Each point is reached from the start by the listed moves, each made once or not at all, plus a little noise. Is the number of moves made odd or even? Then give how often each move was made.
In the rows, zero is written as 128.

Moves:
(1): [176 134 150  96 105]
(2): [117 191 104 183 125]
(3): [121 157 200 142 132]
Start: [121  97 126 147 108]
Points:
[156 165 122 165  82] -> even (1, 1, 0)
[145 194 200 183  84] -> odd (1, 1, 1)
[107 192 176 217 105] -> even (0, 1, 1)

Moves:
(1): [191 126 160 153 103 148 106 115]
(2): [140 176 145 139 139 134 134 115]
(3): [130 100 212 108 116 101 139 139]
(4): [117 127 127 170 143 137 142 113]
(5): [137 119 124 116 185  94  48  82]
(6): [111 125 140 122 150 189 122 125]
Start: [171 134 118 109 120 166 122 115]
Points:
[169 183 142 108 154 228 127 106] -> even (0, 1, 0, 0, 0, 1)
[168 153 217 139 134 166 148 100] -> odd (0, 1, 1, 1, 0, 0)
[214 129 163 134 114 245  98  96] -> even (1, 0, 0, 0, 0, 1)
[167 136 116 154 134 183 135  93] -> odd (0, 0, 0, 1, 0, 0)
[233  92 235  94 161 184  31  62] -> even (1, 0, 1, 0, 1, 1)
[213 130 153 183 113 198 117  83] -> even (1, 0, 0, 1, 0, 0)

Moves:
(1): [137 152 123 119 127  84 102 158 112]
(2): [118 143 156 127 147 125 108 142 121]
(3): [128 125 161 113 103 107 134 172 131]
(4): [114 120 119 176 113 139 141 119 115]
(5): [141  95 140 134 142 109 117 111 116]
(6): [161 139 131 139 132 147 140 110 112]
(7): [118 149 145 129 106 112 135  91 144]
(8): [110 122 128 113 127 130 156 115  96]
Start: [101 122 111 116 128 134 138  92  96]
Points:
[ 73 142 127 141 129 105 133 113  27] -> even (1, 1, 0, 1, 0, 0, 0, 1)
[120 109 144 114 123 123 174   7  49] -> even (0, 0, 0, 0, 1, 1, 1, 1)
[ 68 132 180 129  97  43 134 106  33] -> odd (1, 1, 1, 1, 1, 0, 1, 1)
[ 89 154 189  99 103  93 132 113 109] -> odd (0, 1, 1, 0, 0, 0, 1, 0)
[ 99 128 165  80  90  35 141  95  53] -> odd (1, 0, 1, 0, 1, 0, 1, 1)

Moves:
(1): [117 142 124 154 142 132 119 136 121 107 112 104 161 132]
(2): [114 133 111  73 111 142 101 125 144 127 112 143 145 146]
(3): [ 94 152  99 112 125 140 145 162 121 160 107  89 114 122]
(4): [187 109 125 127 112 142 122 142 132 111 109 102 116 133]
(5): [142 166 123 142 118 119 132 124 120 111 130 110 144 123]
(6): [136 139  76 114 147 159 145 124 130 137 143 133 135 136]
(7): [147 121 146 106 118 141 196 118 121 123 112  89 136 134]
(8): [119 138 146 132 121 159 125 128 155 136 127 130 103 134]
(9): [124 118 141 126  98 155 128 133  80  68 137 152 131 169]
(10): [150 134 157 122 135 140 132 152 144 150 167 126 133 131]
(11): [132 113 125 117 112 144 141 149 156 140 120 158 179 129]
Start: [161 143  95 124 123 144 143  94 110 121 113 140 153 164]
Points:
[149 148 106  89  81 210 178 179  97 127 131 153 197 202] -> even (0, 0, 1, 0, 0, 0, 0, 0, 1, 1, 1)
[150 172 102  74  43 223 131 112 123  62 100 194 215 225] -> odd (0, 1, 0, 0, 1, 0, 0, 1, 1, 0, 1)
[205 205  27  31  80 249 215 121 136 131  57  42 150 195] -> odd (0, 1, 1, 1, 1, 1, 1, 1, 0, 0, 0)
